Each row is a point. The last column is the point's height on a tilted bowl or saddle (a function of degree 2), plus a little noise. Count its main directions that bend up, bend down and stay straight.

Points, 10 rows:
[[ 0.07  0.05 -0.07]
 [ 0.01 -0.17 -0.13]
 [ 0.24 -0.36 -0.40]
 [ 0.18  0.62 -0.34]
 [ 0.16 -0.14 -0.15]
 [ 0.38  0.18 -0.05]
 [-0.10  0.57 -0.53]
 [-0.05 -0.04 -0.08]
 [ 0.29 -0.17 -0.23]
 [-0.05  0.20 -0.13]]
Directions: 0 up, 1 down, 1 straight

Points (15 x 4):
[[-0.01 -0.75 -0.30  0.27]
 [-0.09 -0.11 -0.20 -0.11]
 [-0.11 -0.10 -0.09 -0.03]
 [-0.20 -0.47 -0.02  0.32]
 [-0.08 -0.01  0.32 -0.11]
 [-0.01 -0.13  0.25  0.00]
 [-0.10 -0.22  0.02  0.05]
 [ 0.07  0.42  0.26  0.11]
 [ 0.05  0.01 -0.09  0.02]
 [ 0.11  0.27  0.05  0.21]
 [-0.29  0.30 -0.04  0.36]
 [-0.34  0.05  0.52 -0.07]
 [-0.37  0.44 -0.22  0.75]
 [-0.13 -0.40 -0.02  0.19]
 [ 0.37  0.17  0.40  0.16]]
Directions: 2 up, 1 down, 0 straight

Points:
[[-0.02 -0.11  0.28 -0.01 -0.10]
 [-0.08  0.21  0.29  0.30 -0.21]
 [ 0.14 -0.01 -0.14  0.18 -0.09]
 [ 0.34 -0.11  0.83 -0.41 -0.34]
 [-0.17  0.01  0.26 -0.13 -0.05]
 [ 0.04  0.43  0.09  0.18 -0.04]
 [-0.21  0.03 -0.55  0.24 -0.18]
 [-0.03  0.03  0.04  0.15 -0.13]
 [-0.13  0.37  0.04  0.18 -0.04]
 [-0.23 -0.33 -0.11 -0.43 -0.14]
 [ 0.19 -0.01 -0.20 -0.09 -0.18]
 [-0.47  0.28  0.03 -0.23  0.62]
 [-0.12  0.26  0.17 -0.08  0.06]
 [ 0.09  0.25  0.11 -0.17 -0.07]
 [ 0.08 -0.24 -0.14  0.38 -0.04]
 [-0.14  0.06 -0.07 -0.22  0.03]
 [-0.03  0.51 -0.10  0.05  0.16]
 [ 0.32 -0.28  0.46  0.09  0.31]
 [ 0.39 -0.50 -0.04  0.00  0.23]
 [-0.37  0.05  0.08  0.05 -0.07]
 [-0.42  0.22  0.09  0.15 -0.06]
 [ 0.43  0.29  0.40 -0.56 -0.70]
 [ 0.22  0.14 -0.06 -0.51 -0.43]]
Directions: 1 up, 1 down, 2 straight

Points, 21 rows:
[[ 0.01 -0.04 -0.10 -0.14 -0.02]
 [ 0.11  0.28 -0.14 -0.06  0.09]
 [-0.29 -0.80  0.14 -0.37  0.54]
 [ 0.12  0.20 -0.42  0.19  0.12]
 [-0.44  0.27  0.31  0.38 -0.53]
 [-0.41  0.04  0.05  0.23 -0.19]
 [ 0.20  0.00 -0.07 -0.25 -0.05]
 [ 0.10  0.22  0.11  0.45 -0.07]
 [ 0.07  0.07 -0.32  0.26  0.12]
 [ 0.48  0.04  0.07 -0.19 -0.27]
 [-0.08  0.35 -0.01  0.12  0.09]
 [ 0.01  0.16 -0.23  0.42  0.25]
 [-0.31  0.01 -0.69  0.11 -0.34]
 [-0.40  0.32  0.28  0.19 -0.38]
 [ 0.28 -0.15 -0.02 -0.36 -0.06]
 [ 0.15  0.01 -0.08 -0.44  0.03]
 [-0.48 -0.09  0.07 -0.02 -0.25]
 [-0.02  0.14 -0.28 -0.12 -0.04]
 [ 0.16  0.12 -0.19  0.03 -0.01]
 [-0.62  0.06  0.18  0.20 -0.53]
 [ 0.00  0.06  0.15  0.29 -0.13]]
Directions: 2 up, 2 down, 0 straight

Points (49 x 7):
[[-0.03  0.04 -0.08 -0.08 -0.17  0.28  0.02]
 [-0.04 -0.24 -0.25 -0.23  0.16 -0.19 -0.22]
 [-0.12 -0.13 -0.28 -0.07 -0.04 -0.10 -0.03]
 [ 0.29  0.05 -0.12  0.02  0.40 -0.13 -0.14]
 [-0.07  0.04  0.04  0.00 -0.19  0.09  0.04]
 [ 0.33 -0.32  0.24  0.07 -0.52 -0.13 -0.26]
 [-0.21 -0.41 -0.05 -0.19  0.04 -0.16 -0.34]
 [ 0.10  0.39  0.37  0.45  0.35 -0.16 -0.01]
 [-0.03  0.00 -0.32  0.29  0.19  0.44 -0.06]
 [-0.25 -0.20 -0.37  0.04  0.11 -0.30 -0.22]
 [ 0.12  0.00  0.06 -0.33 -0.18  0.02 -0.12]
 [-0.32 -0.84  0.04 -0.18  0.27 -0.11 -0.87]
 [-0.46  0.26 -0.11 -0.02 -0.49 -0.16 -0.14]
 [ 0.02 -0.14 -0.06 -0.29  0.02  0.60 -0.23]
 [ 0.01 -0.36 -0.29 -0.43  0.17 -0.25 -0.48]
 [-0.20  0.07  0.09  0.18  0.04  0.27  0.02]
 [ 0.22 -0.38  0.11  0.00 -0.11  0.10 -0.16]
 [ 0.09  0.01 -0.19  0.24 -0.33  0.37 -0.01]
 [ 0.09  0.28 -0.58  0.24 -0.58  0.36 -0.08]
 [-0.25 -0.03  0.31 -0.04  0.14  0.21 -0.10]
 [ 0.23 -0.26  0.10 -0.20 -0.09  0.05 -0.16]
 [ 0.26 -0.34 -0.22 -0.19  0.07 -0.14 -0.22]
 [-0.01  0.06 -0.08 -0.07  0.51 -0.04 -0.14]
 [ 0.55 -0.33  0.33 -0.07  0.37  0.23 -0.57]
 [-0.19  0.51 -0.09 -0.04 -0.35 -0.16 -0.01]
 [-0.38  0.23  0.29 -0.04 -0.23  0.07 -0.17]
 [-0.28  0.07 -0.11  0.12 -0.59 -0.24 -0.10]
 [ 0.03 -0.10  0.16  0.49 -0.20  0.11 -0.15]
 [-0.32 -0.20 -0.29 -0.13  0.12  0.26 -0.08]
 [ 0.23  0.22  0.06  0.70 -0.02 -0.22 -0.21]
 [-0.02  0.29  0.06 -0.13 -0.43 -0.03  0.00]
 [ 0.18 -0.29  0.26 -0.08 -0.38  0.42 -0.23]
 [-0.16 -0.45 -0.19 -0.50  0.28  0.25 -0.49]
 [ 0.30 -0.13 -0.09 -0.05 -0.38  0.04  0.02]
 [-0.10  0.01 -0.15 -0.20  0.07 -0.20 -0.09]
 [-0.09  0.36  0.13  0.14  0.20 -0.24  0.06]
 [ 0.40 -0.10 -0.03  0.09  0.32  0.34 -0.29]
 [-0.38  0.85 -0.19 -0.30 -0.47 -0.06 -0.52]
 [ 0.24 -0.39 -0.35  0.03 -0.04 -0.07 -0.15]
 [-1.02  0.05 -0.30  0.01 -0.15  0.32 -0.50]
 [ 0.29  0.27 -0.03  0.17  0.02 -0.01  0.00]
 [ 0.19 -0.12 -0.27  0.04 -0.33 -0.39 -0.01]
 [-0.43 -0.33 -0.03 -0.40 -0.14  0.16 -0.39]
 [ 0.20 -0.24  0.03  0.02 -0.06  0.13 -0.06]
 [-0.14 -0.31 -0.15 -0.19  0.12 -0.24 -0.28]
 [-0.33 -0.22 -0.19  0.03 -0.16  0.21 -0.02]
 [-0.34  0.20 -0.14 -0.27 -0.34 -0.37 -0.20]
 [ 0.35 -0.29  0.01 -0.20  0.20  0.52 -0.37]
 [ 0.38 -0.15 -0.09  0.17 -0.07 -0.08 -0.07]]
Directions: 0 up, 4 down, 2 straight

Points:
[[ 0.40 -0.09 -0.13 -0.11 -0.35 -0.38  0.06  0.11 -0.22]
 [ 0.51  0.03 -0.16 -0.16 -0.30 -0.35 -0.08 -0.35 -0.41]
 [-0.22 -0.32  0.07 -0.14 -0.34 -0.26 -0.14  0.05 -0.09]
 [-0.11 -0.22  0.05  0.24 -0.06  0.09  0.32  0.64 -0.21]
 [-0.16  0.39 -0.01 -0.02 -0.24 -0.21 -0.59 -0.06 -0.37]
 [-0.19  0.03 -0.32  0.30  0.10 -0.33 -0.28 -0.11 -0.19]
 [ 0.18 -0.06 -0.23 -0.25  0.43  0.20 -0.32  0.26 -0.15]
 [ 0.33  0.48  0.14  0.40 -0.04  0.15  0.14 -0.30 -0.15]
 [ 0.09 -0.09  0.09  0.31 -0.07 -0.15 -0.12  0.24 -0.10]
 [ 0.09 -0.34 -0.48 -0.23  0.11 -0.21  0.52 -0.26 -0.47]
 [ 0.14  0.48  0.11 -0.34 -0.27  0.36  0.22 -0.27 -0.42]
 [-0.11 -0.25  0.31 -0.22  0.08 -0.33 -0.11  0.19 -0.09]
 [-0.20 -0.06  0.14 -0.44  0.12 -0.04  0.34 -0.42 -0.38]
 [ 0.28  0.36  0.17  0.13 -0.30 -0.21  0.07  0.70 -0.31]
 [ 0.24 -0.19 -0.06  0.00 -0.10  0.26 -0.14 -0.11 -0.16]
 [-0.07  0.17  0.32 -0.53 -0.02  0.00  0.09  0.16 -0.15]
 [-0.16 -0.36  0.17  0.04  0.50 -0.01 -0.12 -0.38 -0.31]
 [ 0.41 -0.12  0.19 -0.06  0.32  0.08 -0.15 -0.21 -0.17]
 [-0.05  0.06  0.01 -0.45 -0.25 -0.12  0.50  0.08 -0.27]
 [ 0.11 -0.47  0.04  0.20 -0.40 -0.31 -0.62  0.08 -0.30]
 [-0.04  0.00  0.19 -0.52  0.14  0.01 -0.19  0.03 -0.13]
 [ 0.55  0.11  0.04 -0.05  0.11  0.01 -0.37  0.32 -0.16]
 [-0.06  0.15 -0.06  0.04 -0.21  0.14  0.24 -0.14 -0.18]
 [-0.09 -0.01  0.05 -0.04 -0.02  0.10  0.18  0.55 -0.09]
 [ 0.28 -0.24 -0.53  0.27  0.00  0.10 -0.32 -0.29 -0.34]
 [-0.32 -0.28  0.11  0.18 -0.25 -0.03  0.02  0.16 -0.09]
 [ 0.25  0.32 -0.09  0.05  0.26  0.14  0.21 -0.25 -0.21]
 [-0.20 -0.19 -0.05  0.03  0.14 -0.18 -0.12 -0.28 -0.14]
 [ 0.22 -0.17 -0.35 -0.41  0.24  0.14  0.34  0.12 -0.18]
 [ 0.13 -0.06  0.24 -0.18  0.08  0.12  0.41  0.43 -0.10]
 [ 0.34  0.32  0.01  0.08  0.14  0.05  0.28 -0.30 -0.20]
 [-0.16  0.31  0.36 -0.30  0.24 -0.15  0.04 -0.37 -0.33]
 [ 0.25 -0.62  0.05  0.18 -0.04 -0.01 -0.29  0.03 -0.25]
 [ 0.22 -0.26  0.05  0.09  0.09 -0.22  0.29  0.13 -0.11]
 [-0.12 -0.14  0.08  0.02 -0.08 -0.21 -0.10  0.39 -0.07]
 [ 0.08  0.06  0.04 -0.04 -0.17 -0.54  0.03  0.53 -0.22]
 [ 0.47  0.00 -0.31  0.87  0.00 -0.64  0.12 -0.23 -0.41]
 [-0.23  0.23  0.12  0.23  0.40  0.47 -0.11  0.46 -0.36]
 [ 0.22  0.39 -0.26 -0.06  0.62  0.06 -0.19 -0.03 -0.32]
 [ 0.18 -0.32 -0.14  0.33 -0.37 -0.03  0.38 -0.07 -0.25]
 [-0.17 -0.30 -0.19 -0.25 -0.26  0.34 -0.35  0.19 -0.21]
 [ 0.40 -0.12  0.28  0.10 -0.36  0.11 -0.03 -0.01 -0.15]
 [ 0.01  0.13 -0.01  0.18  0.19  0.20  0.03 -0.11 -0.13]
 [-0.17  0.12  0.11  0.23  0.68 -0.28  0.34 -0.63 -0.54]
 [ 0.11 -0.03 -0.05 -0.35 -0.18 -0.11 -0.38  0.09 -0.17]
 [-0.11 -0.17  0.12 -0.23  0.05  0.23  0.04  0.94 -0.19]
 [ 0.65  0.21  0.35 -0.29  0.10 -0.05 -0.11 -0.11 -0.20]
 [ 0.26 -0.53  0.02  0.32  0.45  0.20  0.11 -0.19 -0.37]
 [ 0.42 -0.48  0.50  0.16 -0.33 -0.09  0.07  0.21 -0.31]
 [ 0.08  0.28 -0.27 -0.39  0.19 -0.13  0.31 -0.38 -0.47]
 [ 0.09  0.11 -0.53  0.42  0.22 -0.35  0.17 -0.20 -0.32]
 [ 0.10  0.34  0.51 -0.28  0.12  0.04 -0.35 -0.63 -0.49]
 [ 0.43  0.05  0.14  0.15 -0.31 -0.03  0.24 -0.49 -0.28]
 [ 0.05  0.03 -0.31  0.12 -0.01  0.10  0.07  0.09 -0.11]
 [ 0.17  0.02  0.10 -0.21 -0.13  0.39  0.00 -0.07 -0.17]
 [ 0.05  0.18  0.10  0.09 -0.08 -0.24 -0.15 -0.15 -0.14]
 [ 0.14 -0.18 -0.27  0.49 -0.20  0.06  0.20 -0.28 -0.21]
 [-0.17  0.10 -0.41 -0.15  0.21 -0.15 -0.02 -0.02 -0.20]
 [ 0.07 -0.02  0.00  0.48  0.29  0.02  0.24  0.32 -0.18]
 [ 0.22  0.10  0.26  0.02 -0.11  0.11  0.44  0.03 -0.13]
 [-0.28  0.35  0.21 -0.16  0.20 -0.30  0.15  0.04 -0.25]]
Directions: 0 up, 6 down, 2 straight
